Rows are points. Examples show where two turns around zero, p and q, send a point. Where does a point land after both, in the order given? Backwards means that the second turn is done in reverse. Each puzzle has new turns, and all numbers are rounded.

Turn p:
[-14 -10] => [ -8 -15]
[48  3] => [42 24]
[-10  -2] => [-8 -6]
[-24   9] => [-26  -2]
Turn q:
[ 5 -2] => [ 4 -3]
[-19  36] => [-11  39]
[ 38 -15] => [ 34 -22]
[ 1 -5] => [ 0 -5]
[-26 -14] => [-28  -9]
Where do these land?
p, then q: [-29 -37] => [-19 -43]
p, then q: [17 30] => [ 9 33]
p, then q backwards: [9 9] => [ 2 13]
q, then p backwards: [17 -6] => [ 10 -15]
q, then p backwards: [-15   4] => [-9 12]

Turn p:
[-27 -22   4  -1] => [-22 -25  10   0]
[ 23  -3 -13  26] => [ 16   4 -17  29]
[-14 -34  -9 -10] => [-11 -37  -6  -5]
[20 14 -8 28] => [ 12  21 -11  27]
[ -6  11  27 -31] => [  4   5  26 -34]
[  4  34  -1 -12] => [  1  32  -2 -17]
Turn q:
[ 13  25  19 -26] => [ -2  23  18 -31]
[-2 33  6 29] => [ 2 30 18 27]
[  2   2 -16   3] => [  6   5 -14   5]
[-25 -29 -16 -15] => [-21 -27 -28  -3]
[ 12 -31   7  10] => [ 15 -31   6   3]
Where do these land?
p, then q: [  0  17 -13  30] => [ 0 22 -1 30]
p, then q: [  9   9  -2 -15] => [  4   9  -6 -16]
p, then q: [ 15  23 -12  -3] => [  8  27 -10  -5]
p, then q backwards: [  9  27  19 -11] => [21 26 10 -7]
q, then p: [-14 -48  18 -19] => [-10 -55   5 -10]
q, then p: [-20  10 -22  20] => [-17  15 -13  26]
p, then q: [  1 -38  11  -1] => [ 10 -38   6   0]

Turn p:
[-17  -8   6  31 -12  18 -26  -2] => [ -8  12  13  39  -5  20 -14   5]
[  5 -12 -14  29   0 -12   5   9] => [  3  -4 -16  27  -4 -15   7  13]
[ 17   6  12 -48  29  26  19   9] => [ 21 -22   0 -51  24  24   5  -4]
[-10   4  25   1  27 -12 -19 -12] => [ -7   6  22   3  34 -11 -14  -5]
[-20   2 -27   3 -20  -2   5  16] => [-22   2 -17   2 -26   4   3  19]
[ 11   7   3  12 -16 -12 -35  11] => [ 13  23   7  12 -13 -12 -27  11]
[ 12   8 -14 -24  16  13  21 -15] => [  3 -10 -21 -27  11  10  11 -21]
[ 16  20  -3 -19   0  -1  27  -6] => [  9   5 -11 -30  -1  -3  22 -12]
[ -5   1   5   8 -18  -8  21   5] => [ -4   2   6   3 -16  -6  24   6]
[ -9 -27   8   8  -6  -9 -17 -14] => [ -8 -13  17  23  -5  -9 -16 -10]
Turn q:
[ 12   2 -19 -15  -7   0 -13  -4] => [ 13   5 -16 -18  -9   0 -10   0]
[ -5 -19   8  -7  12   5 -26  -1] => [  0 -25  12 -13   0  -3 -20   4]
[-12 -12 -36  -1 -17 -11  -5  13] => [ -8   2 -35   2 -12  -9 -12  23]
[  7  12 -26  16  14 -14 -37  -5] => [ 14  11 -11   4   8 -13 -47  -6]
[  4  30   6  36   7 -12  18  -5] => [  1  29   9  36  15  -2   4 -18]
[-25  -1   5 -25 -17 -17  28   6] => [-28   2 -10  -9 -12 -20  34   5]
[ 19 -29  35  -9   9  -7 -13  -2] => [ 24 -33  30  -7  -3 -12   6   4]
[14  6  1 12 21  8 -2 -9] => [ 14  -1   5   6  18  10  -8 -15]
[ -2   3  -3  14   3  -4  13 -21] => [ -1   0  -6  18  -1   2   4 -21]
[  2  -3  21 -18   6   7  32  16] => [-5 -5 10 -9 15  4 40  8]
[-15  11   6  -1 -31  44   5  11] => [-24  16  10  -9 -20  42   7  15]
Where do these land?
p, then q backwards: [ -7   3  -6   7 -16   1 -30  -9] => [-10  16  -6  22 -12   1 -17  -8]
p, then q: [ 10  17  40 -13   9  -1   3   8] => [ 15   1  25 -21  19  -6  23  -8]
p, then q: [ 27 -10   9   4 -16  -3  15 -23] => [ 23  -2  -4  15 -19  -1  18 -22]
p, then q backwards: [-33  10 -19 -28  -8  14   8   9] => [-30  -1  -8 -24 -14  32  -2   5]
p, then q: [-39   3  15 -11  -2  13   7  10] => [-33 -10  20 -11   6  13  13  11]
q, then p: [ -1   6 -12  19  -7 -15  18  -3] => [ -6  17 -18  17   0  -7  13   2]
p, then q: [  6 -13   3  -1  -9 -21  11  -2] => [  5  -5  -2  11 -13 -19  13   2]
q, then p backwards: [ 15 -15 -14  27   2  12 -25  31] => [  4  -9   3  11  12  14 -33  39]
p, then q: [ 21  -1 -15  -5  46   0  -7 -20] => [ 18 -21 -24  -6  25  -7 -25 -24]

Turn p:
[ 14 -12  18  -6  13  12 -15   4   4  18   5] => [ -5 -10  16  -9   4  25  -6  -3   7   1  19]
[-21  10   1 -18  -3 -15  13  -7  -7  17 -13] => [ -7  22   5 -13  18  -6  13  -4   3  10 -20]
[  8  16 -19  11   1   2   5   4  -7  14   4] => [  5   2 -22   7  12  -1  -6  -2   2  18   6]
[ 15  -4  16 -17 -16  12  -6  12  14 -15   4] => [  9   2   6 -12 -31  11  -2   6  14 -12   7]
[-13 -11  14  10   2  14 -13  -1 -16 -21   3] => [ -3   1  20  11 -14  -2  -9  11 -25  -7   6]
[  9  -6 -12   4   4  -1  12   1 -10   1  16] => [  3  -8 -15   2   2  -2  13   1 -10   6  14]
[  0   6 -22  -2   1 -16  -8  20  20   8 -15] => [ -9 -13 -17 -12   7 -10 -15   6  23   3 -17]
[  1  -3  11  11   0 -17  11  -5  -9  -1  -3] => [ 9 -4 11 10 10 -9 16  5  0  1 -2]
[-15  13  -2 -15   3  13  10  -5  14 -18 -15] => [  0  21  -9  -3  -5   6  -6   0  -4 -23 -22]
[-16   2  15   4  11  -9 -12 -20 -11  -6   7] => [ -4   9  23   6  12 -14  -2  -9 -15 -10   8]
[  3   1 -14   8 -12   8  10   6  20   5  10] => [ -9  -3 -23  11 -12   4   4  -5  14   2   0]
[ 15 -14  -5  10  -5  -3 -10  -9 -13   0  -2] => [ 11 -20   7   2  -3  -4  -1  -8 -10  12   4]
Turn q:
[  4  13   0  13  15   2 -13  16  -8  -7 -16] => [  8   8   5  -2  20  -3   0  13   5 -10 -23]
[ -2  -6  14   9  -3 -13  20 -23 -10  20  -5] => [  1   5  18   5  -2 -11   9 -18 -26  16  12]
[ -2  13 -17  19   1   2  -1   4   3   5   1] => [  9  16  -3  15   1   3  -1   0   9   6 -13]
[  5 -14 -15   4   8  -4 -12 -11  15   6 -14] => [  5 -20  -9  12  11  -7   6  -5   8  16  -7]
[-14  -4   3  -9  17  -3  -1 -18  -4 -23  16] => [-17  -1  -3   2  13  -1   9 -14  11 -21  21]
[-20  -2  12   4  -3  -4   4   9   5 -24  -4] => [-18  -2   8   0  -6  -8  -8  -8   5 -23 -10]
[ 27  -5  -2 -12 -13   8  21  -3   3   6  13] => [ 14  -5 -10  -7 -25  13  14   4 -14   4  14]
[  7  -4  17   8 -13   1  -7   7  -6   8  13] => [ 11  -1   7   1  -4   6 -20   6 -15  -5   8]
[-14 -10  -6 -19  -3 -17   8  12  14   0   9] => [-22  -5  -9   4 -19 -15  -3  10   8   3  10]
[ -3  -6   1   7  -9   9  12  -3 -20   3  -8] => [ -8   6   6  -1   1  13   3  -7 -20   4  -8]
[-2 10  1 -7 11 10 -2  4 12 17  8] => [ 7  2 11 -1 -3  4  2 12 18 11  9]
[ 13  16  -6 -17  -8   9 -29   5  -3 -11 -14] => [ 10  -4 -18 -30  14   6 -10   5  12  -1 -13]
Where do these land?
q, then p backwards: [ 26   4 -15  13   9  -5 -10  -4   0  11  18] => [ 21  21   0  16   3   4  19   3 -14  -5   3]
p, then q: [ -4  -7   7 -10   8  10 -17  -1   1   5   1] => [ -8  -4   8 -12   7   9 -11  -3   6  -5  11]
p, then q: [-9  7 -1 28 -7  9 23  7  3  2 14] => [  6  21   4  30  -9   5  -2  -2   1   1 -18]
p, then q: [-10 -19  -6  -8  -1  -3  10  -4   4  -1  -3] => [-20   0   3  -5  -4   0   9  -7  -8   3  -7]
p, then q: [  0   2   6  -1 -19  11   6   4 -14 -11  12] => [ 10  18  -4  -5 -16   5 -11   2 -12   2  -1]
p, then q: [ -4  -3  11   0   1 -17  -3  -4   3   5   3] => [ -3  -4  11   2  -5 -14   4  -2   1  -7   8]
q, then p: [ 28   2   6 -11  -1   9  28   1  11   9  -1] => [ 16   4  -7  -5 -19  11  29   6   8  17   1]
q, then p backwards: [  0   2   0  17   9  -5  -8 -10  10 -16   7] => [  8  11   4  12   5  -8   3 -15  15  -6   1]
q, then p: [ -9   3  -3  -9 -18   1 -11   1   0   9 -48] => [ -7  -1  20 -30  21  11  -3 -11   3  12 -29]
q, then p backwards: [ 1  3 -6  5  6 -6 -4 15  8 -8 16] => [  0  12   4  10   1   1   5  12  12 -13   3]
q, then p: [ -6  -4   4 -12   7  -1  -7   4 -28   1 -35] => [ -9  11  10 -24  27   9   1  15 -15  -2 -13]
q, then p backwards: [-14  10  -3 -12   8  -3  -7  -9   1  -6  17] => [ 1 14  5 -4  5 -4 -5  4 13 11 19]

Turn p:
[ 13  -4 -13   6 -29 -27  -5   4   1 -15   1  -9 -10   0] => [ 10  -9  -6  -3   4 -25   1  -7 -12 -18  21 -15  13  13]
[ 11  17  -4   5 -20 -22  -1  -2   9 -33 -16 -11  10  14] => [  5  22   5  -2  19 -17  -8  -6  -4 -30  13 -13   5  26]
[-10   7 -15   3 -18  -2  16 -10   3  -8 -18 -15  19 -12] => [ -3  20  -5   0  13 -10   7  -6  -6  -6 -21 -19  22   7]
[  9  -1  -8  16  26  13  13  -7 -22  -3  17 -18   4  26] => [ 20  -4 -10  28  16  27  -5   8 -15   4  -6  20  -6  14]
[ 23 -28 -11  -1  36  33  17   5  13  -2  31  11   7   0] => [ 27 -23 -19 -17  -6  48  -6  10  17   2 -14  24   5  -2]
[ -4   1  12   3 -12 -30 -17 -24   7 -22 -28  -4  -5 -10] => [ -4   0  26   4  14 -30  -8 -24  10 -20   0 -24  -3   2]
[ -6  11  15 -13   4   6 -16  13  41  42 -14 -12 -16 -33] => [  8  15  15 -33 -27 -12   4  -2  12  44  -1 -28 -17 -23]
[-30 -15   9   0   0  10 -15  12  22  25  -1  13 -12  10] => [-19 -10  -3   2 -29  -3  -2  19  24  22   1 -14 -16  -1]
[  1 -15 -16 -19  29  11  -6  14 -26  16  11  -4  17   3] => [ -8 -18 -11  -6  19  23 -13  22 -18  20  -8  16   0 -16]
[-18  11  15 -28 -19  21 -33 -19  13  29   9  21 -35  -6] => [-30  -1 -15  -5 -42 -13  -6 -31  10  20   8  -4 -34 -25]
[ -1  14 -16  26 -12 -33  -1  -7   1 -19   5   2   4 -18] => [ 17   7  -5  12  21 -26  14  -5  10 -21  14 -11  18  -9]
[ 12   9  12  11 -14 -10  -1  -7  -7  -8   6   4  28   5] => [ -4  17   9  12   9   7  -8  -8   1 -13  18   4  23   1]
[  2 -29  11   2  11  17  27   9 -29  22   9   1   0  10] => [ -5 -25   7  13 -13  26   9  13 -17  19 -13  25  14   8]
[-31  15  35 -24  -6  12 -15  10  13  -4  -1   0 -25 -14] => [-28   7  14 -13 -21   4  23 -10   5   2   7 -21 -39 -13]
[ 12  22 -12  -3   3 -29  27 -12 -14 -21  -7  11  12  16] => [  0  15   1   3  36 -16   6  -8   0 -17   1  31  11  22]
[ 18 -14 -14  19  20  30   8  19 -25   3  -3  12   3   8] => [ 16 -10  -4   8 -12  17 -10  33 -16  -9 -19  29   6  -6]
Turn q:
[ -3  -6  -6   9  11  36 -21  12  -5 -15 -11   7 -17   3] => [  1   5  -5  -1  19  32 -20  -1   3  -3  -9  14 -18  20]
[-12  -4  -6  10  -4  20  -6  14   3   7 -14  -5  18  28] => [ 0  6 -2  0 -5 28  3 24  9 16  1 16 13 12]
[  4  40   2 -12  12  12  26 -16 -17  20 -13   9  -5  30] => [ 12  -7   2 -34 -12   3  40   6 -11  27  -2   4 -28   4]
[ 16  16  12  27 -15  20 -13  10 -16  -6  -4   3   8   2] => [  7  27   9   7 -16  11  -7 -13  -9   8   5  24  -7  19]
[-22 -25   6  -4   0 -33  -4  -8   0  -9 -15 -14  -5 -33] => [-22 -11   9  19   1  -8 -10  -6  -5 -23 -31 -22  18 -20]
[  6  -9 -19 -18  -7 -20   1 -10  13   7   1 -31  -3 -43] => [-17   2 -19   4  -7 -10 -18 -15  -4  -7   0 -42  12 -32]
[ 22 -24   3   2 -10  34 -18  -8   7 -10  -7  22   8  19] => [ 19 -10 -11 -11 -14  18 -23  -3  23 -11   5  33  -1  19]
[ -6 -13  14 -27  -2 -17  12  13  18 -29   4 -19   7 -32] => [ -7  12   6  -2  10  -6  -8   4  -8 -46   3 -19  20 -31]
[-22  -8  15 -30 -23 -32 -13  -6   7   6   8 -12  -6 -33] => [-28 -18  19   4  -4 -23 -25   1 -16 -13   1 -17  14 -36]
[ 10   4   0   1  12 -18  26  -8 -18   7  -4  10  -8  16] => [ 18  -9  -4   0  -6 -19  29   5  -5   4 -14  -6 -13   7]
[-23 -13 -11 -17 -12 -21  -4 -18   2 -27  30 -23  -3 -23] => [-27 -22  -1  10  11  -7  -9 -12 -20 -30  19 -29  22  -5]
[ 11  -3   3  37 -15  17   5   4   4   3  -1  -7  -3  23] => [ -2  16  -3  18 -21  11   7   8  18   5  12  12 -11  26]
[-10   6  -8  -5  -4 -31 -14  -8  33 -21  -2   0  -2 -21] => [-38   3 -10  -5  16 -23  -6 -13   4 -17  -5   0  19 -15]
[  5  23  16  -2  47 -11  11 -17 -11  30  12   0  12  13] => [ 24  -4  28 -25   8 -17  31  -9  10  31  -6 -23  -1   8]
[ 10  19 -16 -13  20 -21   7   7 -27  16   3  13  16  15] => [ 29  -4  -7 -12   8 -20  20   5 -22  30  -9  -3  10   4]
[ 15  -1   1  12  -4  20  -6  25   6  10   9  10 -22  28] => [ 11  11  -6   5   5   0 -12  24  14  11  15  17 -28  20]
[-1 -2 -6 31 -7 44 10 13  2 10  3 36  5  7] => [ 21   3  -5  21   6  29   7  -6  20  15  15  40 -20   2]
Where do these land?
q, then p: [-20  11  18  -7  14  12   0 -35  16 -15 -13 -19  13 -12] => [-28   9   5  -8   1  27  10 -26   6  -1 -27 -19  -8  10]
p, then q backwards: [ 10 -29 -18  -8 -25   3   5 -12   2 -13  -6   8 -13  -3] => [ 12 -18  -8 -13  -3 -18 -10 -32  -6 -18  -5   2   2   2]
p, then q: [ -6   2 -12   3  -8  -3 -41  18   4  -5  -8   4 -13   5] => [-18   8  -4  17  16 -16 -24   8 -20  -9   4 -16   2   6]
q, then p: [  5  31  20  24  26  -8  35 -48  18   7 -13   6  -3  18] => [ -8   4   5 -17  -8 -12  35 -35  20  20 -19   4   5  54]
q, then p: [ -7  13  10   2 -27  16   6  28  -9   5   3  -5  -1  15] => [ -5   6  -6   6 -23   5  19  15 -12  -6  22  18  -3 -15]
p, then q: [  5  42  12  25  13 -18  21 -36  15  -1   2 -43   5  -2] => [  6  24   6 -29 -21 -19  35 -28  23  24   1 -18 -26  25]
p, then q: [-12 -11 -13  20   7  -6  -2  26 -10   2  -4 -15  16  20] => [17 28  4 16 14  8 -4 23 -2 13 -2 -1  7 15]
p, then q: [ -1 -35 -12 -28 -16   1 -20  -9  12  13  -6  26  14 -16] => [-21 -24   0  -4   3  11 -28   4   3  -2  -6  -5  41 -26]
p, then q: [  2  -5 -35 -24  -6  11  15  10   8  14   3  25  -9 -20] => [  4 -19 -34  -5   2  -3  -2   9 -14   2 -11   5  16 -38]
p, then q backwards: [-21 -32 -11 -20   5   6 -14   8  -4 -17  24  24 -12  -7] => [-20 -17 -18 -24 -11   7  14 -31  22  -3  -9   8 -20   6]
p, then q backwards: [  9   1   0 -10 -10   2 -14   6   7 -16  22  13  22  -1] => [  0  -4  -8 -13  -8  19  -2  -1  25 -18   6 -11   9  -6]
p, then q: [ -6  14  11  34 -10  -8  -6  25 -38   7   3  -5   3  -9] => [ 19  28  22  38   2  -5  14 -14 -20  -2   8   1   0   0]
q, then p: [ -2 -21   4 -21  -2  -3  -7  -6   9  18  18   1 -12   1] => [  7 -26   5 -11   0   6  -7   4   3   5  17 -24   0  -6]
p, then q: [  9   7  -5 -20  13  -5   0  15 -48   1   0   3  -5  20] => [ 26 -22  13  20  28   0  -1   0 -19   5 -19  14 -14   9]
p, then q: [ 25  18  22  37  23  20   8 -22  20   3 -10 -31   3  -6] => [  5  36   5 -27 -39  -6  -7 -23  14   9   3   9 -30  16]
q, then p backwards: [ 11  -5   9  -9   1 -21  14  33  -3  -3 -13   9  -9  -4] => [ -2  20 -24  21  10   6  -4   9 -11  -5 -22   4  -3  -8]
